Each wall is flat, endless, passes through zero and stands at right angles to its row. A trip goes straight from one point to another. List the walls that it crosses, first one first.

Walls:
(1): [ -8  -8 -31]
(2): [13  8 32]
(3): [ 25 -11 -41]
(4): [ 26  60 -16]
Trips:
[ 23 -17 -49] to [-18 -25 -25] -> 4
[  6 -19 -38] to [-47 -58  24] -> 3
[-55  -4  25] to [  1 -37 -21] -> 2, 1, 3
[-13  -4 -21] to [-36  20 -10] -> 4, 3
[  5 -15  -9] to [-2 -3 -7] -> none

Walls:
(1): [ 20  11 -27 -24  10  -3  11  -5  13]
(2): [-26 -18 -21  21 -21  -7  -3  11 -23]
Trips:
[ -7  14  11  22  33 -46 -28 -17  11] to [-35  15  27 -15  14  -5  27 -20  49] -> 1
[  7   4  26  12   8 -15  -6  -2  13] to [ -2  -1 -29 -12  -7   6 -27  -8 -18] -> 2, 1
[ -3 -26  -8  -8 -13  -9   7   1  15] to [ 10  13 -25  34  10   0  -5  21 -32] -> 1
[  3  14  -6 -27 -16  -3  41   8 -23] to [ -4   6  12  19  20 -21  -5 -20   5] -> 2, 1
[ 20  19 -60 -29 -16  -8   8 -17 -10] to [ -7 -22 -43 -28  10 -28  26 -12  31] -> 2
[  9   9  23 -16 -13   6  35  17   0] to [-21 -28  12 -16  10  -1  -4  11   5] -> 1, 2
[ -8  26   4 -17  -1  32  40   7 -20] to [-38   6  -9  -5  48  21 -36   3 -34] -> 1, 2

Walls:
(1): [ -8   7  10   2   1   6   9 -14  11   6  -6  -7  38 -45  14  -6  11  -9
 -30  30]
(2): [ 24  -7  28  21 -13   5  -6  12   9 -25 -23  -5   0   4   8  22  13  40
   9 -17]
(3): [ 20 -10   4 -13 -15 -28   1   5  -8 -12  22  32   5 -45 -19  -4   5   4
 -21 -12]
(4): [-23  -5  -9 -25   2  27  24 -33  16  13  -7 -20 -59   7  -2  14  -5  -6
  40 -18]
Trips:
[-20  17   6  19  15  11  30 -17 -16   1   2  -6   2 -16  -1  21   9 -21
   5  -3] to [ 34  22  13  24  18  12  26  10   9  -7  -4  19  -8  19   2 -17   0   4
  14  18] -> 2, 1, 4
[ 21 -17   2 -15 -25  -9 -15  33  -2 -25   3  11  -5  38   1  18 -27  12
  24  12] to [ 19   8  -2  -9 -13  16   2  17  16   1   3 -23 -23  27 -11  17  -9   6
   0  26] -> 4
[  3   9  13  11  12  -3  -6   5  12 -20 -14  31 -23  -2 -37  -3  25 -29
  11   4] to [ 10  60  -8 -27 -20   6  -4  -3  20  -7  -1  10   4  -1  10   8 -12 -22
 -11   7] -> 2, 1, 4
[-22   3  -1 -42   9 -10  -5  -1  16 -15 -21  37 -39 -14 -20 -10   9  11
  -3  13] to [  2  10   3  23 -33 -12 -25   9 -18  20  -7   8 -52 -13  -5  20 -27 -25
  -4 -18] -> none
[-18 -16 -21 -27 -12   9  20 -26  -5   0 -27 -32 -40 -27 -17   4   7  19
 -14  28] to [ 27  16 -15   2   3  19  17  -2  24  -4  33   6  -2  -3   1 -36  15 -13
  -3  15] -> 3, 4

Walls:
(1): [ 11  -1 -45  -9   9  10  35 -11  -5  -1 -14  30   5 -17  -2   1 -31  16
  13 -20  -6 -13   7  14 -11  -3  20   6 -20 -29  -1  -2  -3  -6   4  18
  31 -44  -2 -15  -2  -9 -24  22  13 -15  24   4]
(2): [ 10  17  -5  10 -20   5  -6   3  15 -10   4  -3  17  -8   4  19  -9 -24
  -5   8  39  12   1 -45   6  20  -4   0  -8  15 -17 -24  -3   9   4 -35
  21  13  20 -19 -15  44 -19 -10 -22  21 -14 -21]
(3): [ 11  17 -28  17   2  -1  -1  24  -9 -16 -20 -10  47 -11  -8 -24 -40   7
 -14  -5  -4  40  42  -4 -34 -10  20 -29  10 -17  16  19 -28 -26 -32 -12
 -26   0 -17 -20 -10  35  -1   1  16 -30 -32   1]
(4): [-12  -5 -10  13  -2  43  16   0  28   5  40   4 -18   8  16  14   4  -2
  23 -15   9  -3 -13  12   1   3 -19  -3  11   3  57 -11   9  -5 -10  37
  19  -2  -7 -29  11  16   2 -17  -9  -2  12  13]
(5): [  1  -4   8 -32  17   2  16 -25  15  -1   8 -13  -2  10 -16  48  16   7
 -21  -3  19  28  22  21 -19 -11  16 -11 -12   4 -19   2  -6 -13 -13  -8
  27  -1  32   9   1 -17 -12 -15 -32   9 -11  19]
(6): [-11   0   4  22 -14 -14  31  29 -19   3  18  -5 -25 -28 -43  18   4  24
   2 -17  -5  29  -4 -26 -11  12 -28  14 -13  -8  -5  -6   3  -8 -19  -1
  -1  24  16 -44  -9   2  -4 -31  17   3  14   5]
Trips:
[-27  24  18  12  25  -3   5  10  -8  -3 -22 -26  24  -2  43  -7 -22  18
   9 -16  -4   7  -8   4  37  -4   2  10   7  14   0 -11  26 -20   0   7
  20  27  23   4  12 -27 -14  -5  -1 -25  12  -2] to [  7  20   0  -2  14 -36   6 -30  16 -36  24 -29  37  22  -5 -24 -16 -12
  21   1  20 -12 -19  -7  25   0 -24  19  11 -18  16 -19  41  26  14   9
  -8   1  -8  35  -3  25 -31   2 -26  -6  15  -7] -> 2
[ -5 -37  26 -19 -16  22 -11  24  -5  25  26  -2   8 -21 -11   4  -8  24
  -4  36  -1  25  16 -10  10 -27  -8  13  13 -14  11  -9  10  11  18   6
  -5  27  12 -16   4  21  -5 -30   6  20   2 -28] to [ 12 -13   1  -2 -38   6 -16 -16   6  21  17  -6  17   0  18  17 -22   1
  -2  13   0 -12 -22 -16 -24 -14  39  19  25  -7  -2  18  14   0  -6  17
  15 -12 -13  13 -16  20   8   4  18   7 -12 -12] -> 3, 6, 1

Walls:
(1): [  3   9  18   8  -7  -6  -4   0  -5  30   7 -21   6 -18 -10  20  28  16
 -13  18  27   8  22   7  16 -21   0   2 -17  -9  10  -3 -13  18 -19 -18
 -19 -26   9 -16   4  23  21  -4 -27 -33 -14  -2]
(2): [-30   6   4   7  -4  14  -5  -3   2  19 -14 -26 -28   4 -41  -9  -5  47
 -30 -13 -10  18 -13  -9  -3 -27   1  15 -14 -24  31 -10 -18 -29   3  -9
  18  -9 -20  -3 -31  22  18  13 -16 -19  -3  11]
(3): [  4  12 -11  15  15 -11  15  34  -1 -18 -12  21   8  26 -12 -13  -4  -2
   4  15   3   5 -15  10 -17   2 -12   3  10  29 -23  -7  -3 -11  51  30
 -20  -7  42  -6  -9 -10  -4   1 -30  -3   7 -15]
(4): [-10  14   0  13  13  17   7  -7  15  -1  19 -21 -47  14  11  18  25 -19
  -3  32  -5  22  35  18 -24 -24 -25  14 -15  20 -12  25  35  15 -12 -29
  10 -16   4   3 -19  22  16 -16 -22  -7  -5 -20]
(5): [ -3  -3 -14 -22   0  -3 -37 -16  -5 -30 -25   3 -11  17  18   3  -1  -4
   6   7  14 -21   8  14 -16 -37  -2  22  -4  51  12  33   5   4  -3   2
 -10   9 -49   1   4 -36  33 -21 -11  -6  14 -14]
(6): [ -4 -20 -49  27  -5  -5   8  50 -18  -7  19 -10 -15   9  17   1 -24   2
  -6  25  14   7  -1  30  48 -11  14   9   0 -15  10 -33 -13   2  16  15
 -16  11 -17 -12 -15 -12 -24  23   3  57  25  -1]
(7): [  1  14  -7 -17  -3  22  -7   3 -40  29 -19  40  20   2  -1  -4 -14 -10
  17  -1  -6   9  12  -2 -10   8   1  -7 -20   4  10   0  -6   2 -15 -16
  18   0 -15 -13  12 -18  19  25   6  -4  17 -16]
Trips:
[-17  22 -17  25  17  12 -37  12  -7  10   8  13  -4  35 -13  -6 -40   4
  22 -26 -13  24  13 -14   7  -4 -23 -10  15  -4  14   1  31   0  -8  29
 -13   6 -17 -17   4  15 -14 -12  -9  -8  29 -18] to [-14 -18  -9  20  12 -13   8  45  23 -24   7  31   5   1 -37   8 -30   7
  29  -5 -33   1 -20 -19  44  -9   2 -30  -6   4   1 -26   5  26  36  -8
 -15   5  28 -10 -41  13 -20  18  21  24   1   3] -> 4, 5, 7, 2
[  0  12  38  34  10  -2  -8  24  -9   9  38  22 -23  30  34  -3   7  19
   1   4  36 -16  -9  23 -35 -11  12 -45  -5   0 -22 -15  16   0  23 -23
 -14   8  32  18 -12   2   9  15  11 -22  39 -10] to [ 44  39  36 -22   0 -10   1  16   2   6 -35  27  -4  -5 -14  -3  -4 -13
  -8 -12   0  12  -6  22  21 -16  -3   5 -13  10 -11   2  -7  14 -24   1
  -6 -15   6 -13  27 -11  -1 -16  13  -5  25 -27] -> 7, 6, 5, 4

Walls:
(1): [ 21 -56  -8  -1  -5  14 -40   6 -18 -15  13   9  -9 -30 -17 -14  19   2
 -11 -28 -13  25   8  29  12 -26 -13  18  -5 -41   8  32  19  -4  24 -19
  -7  10  -7 -21  22   7 -19  -3 -15  11   1 -16]
(2): [-14  -8  28  40  -1   6  24   9 -32 -15 -28   3  22  10   4 -22 -21  15
 -10  -6   2   0 -15   6 -29 -37  15   5 -29  13 -14 -37 -15  24 -34 -25
  17  -8  19   6   4 -33  -2 -18 -16  19 -33   0]
(3): [ 22 -55  12 -21 -24 -14  29  -6  20  24 -21  33   7  -3  30  -4  -1   7
  27   3   0  -2  10  37 -33 -25   2  42   6   6  40  -2 -22  -5   8   4
 -32  32   4 -19   8  -1  -5  -8   7 -18 -16  -7]
(4): [-15   5  38 -14 -12  12 -13 -28  -3  46 -23   8  -6 -21   7  41  48 -22
  20 -19 -10  19 -27 -13  -4 -27 -13 -15   1   9   1 -25  -8 -16  -2  37
   7 -12  15   4 -13  17 -27  43  58  50  45  -5]
(5): [-49  -8  23   0  -1 -26 -18   6 -31   6  23   7  34 -27  -4   0  31  10
  16 -25  -1  -2  -1 -26 -12  15  22   4  32   4  -4  -6  28  19 -11 -29
  -8 -18  21  25   6  17 -12  -1   1  -9 -37   4]
(6): [ 15  11  12  -6   2 -15  14  10  30  47  16   2  44  28 -26 -37  17   1
  18 -17  11 -23  21 -17  -6   9  -6   1 -18 -22  21 -25   7  52  23 -29
 -26 -30  12   3  30  32   1 -17  30  16  23  16]
(7): [-15 -18  54   4  -3 -11  11 -25  -9 -13 -21   8   5 -18  -8  -7  -6   1
   3 -10  29  -8  -8  -3   2 -12  -1 -17 -13  22  15  -8 -19 -44 -25  16
 -34  49   7  -8 -37   2  27  42   4 -24  -2  14]
Trips:
[ -5 -28   3 -13 -31  27   8  26 -10   7  -9 -17 -22  -2 -16  -4  40 -40
   3 -12 -17 -33  41  -5  27  13 -15 -29 -31  -9  -4  20 -26  -1 -12  -6
   5   0  -6 -41 -20  29  15 -18  -7   0  17  14] to [-24 -12  30  11 -28  -8   4 -16   1 -19 -31  34  27   0   6 -13 -15 -10
 -11   1 -17   2  27 -16   6  -7  22  10  12  13 -35   7 -12  -3  -7  -6
 -15  29  22  -3   3 -29  11  11   9   1 -25 -14] -> 3, 6, 2, 5, 4, 1
[  7  32 -16  -4  -3  12  -8   0  -9  -6  11   4  13   9  10  14 -23 -49
   5  25  24  -3  19   0  -5  -1  -2  -3  -6  18 -12   7  10  21   8  14
   3 -18 -11   9   4 -40 -24  12   3  -4  -2 -10] to [  8 -30  -1 -10  35  -5 -17 -22   2  -2   8  16 -13 -20   8  -5  21  26
  26   4 -20  10  32 -12 -16  10   0  32  -8  -1  -1   5 -17  -4 -10  -5
   4   7   8  23   1   8  23 -14 -11 -13   8  10] -> 3, 5, 1, 7
[ 12  11  28 -19 -15 -35   4 -13  11   3 -12   3  26 -10   5  18  11 -37
  19  32   7  10   9  25  22  22 -24  33 -47  26   1  12  -9  -2 -35  26
   6  18   1 -16  -3   2   8 -14  -8 -23 -10   9] to [  2 -27 -18   2 -22 -21  14   9 -10  13  -6  -4 -45 -19  16   1  27   1
  13   6 -30   7  20 -31 -41  22 -23  34  31  18  16   9  14 -37  -9 -21
   9 -19  18  28  29   2 -39 -29  14 -13 -15 -36] -> 5, 7, 1
[ 12   0  22  22  13   8 -32  -6 -31 -10 -15  19  -2  -3  30   5  18   8
  17  -1 -17  25   4 -27   7  11 -21 -32  11  33 -14  30  20 -13   5  12
  18  13 -37  19  -5  18   8  36  -2  18 -42 -26] to [ 15  -5  30 -24 -28  -2 -21  -6  -4   5  -8  26  -1 -14   7 -25 -17  26
  21  18  -4 -12   1   7 -20  -7   2 -29   5  31 -35 -12  -9   4  -6  20
  -6  21  -3 -24  -2  39 -12   1 -24  -3  12   3] -> 3, 1, 2, 5
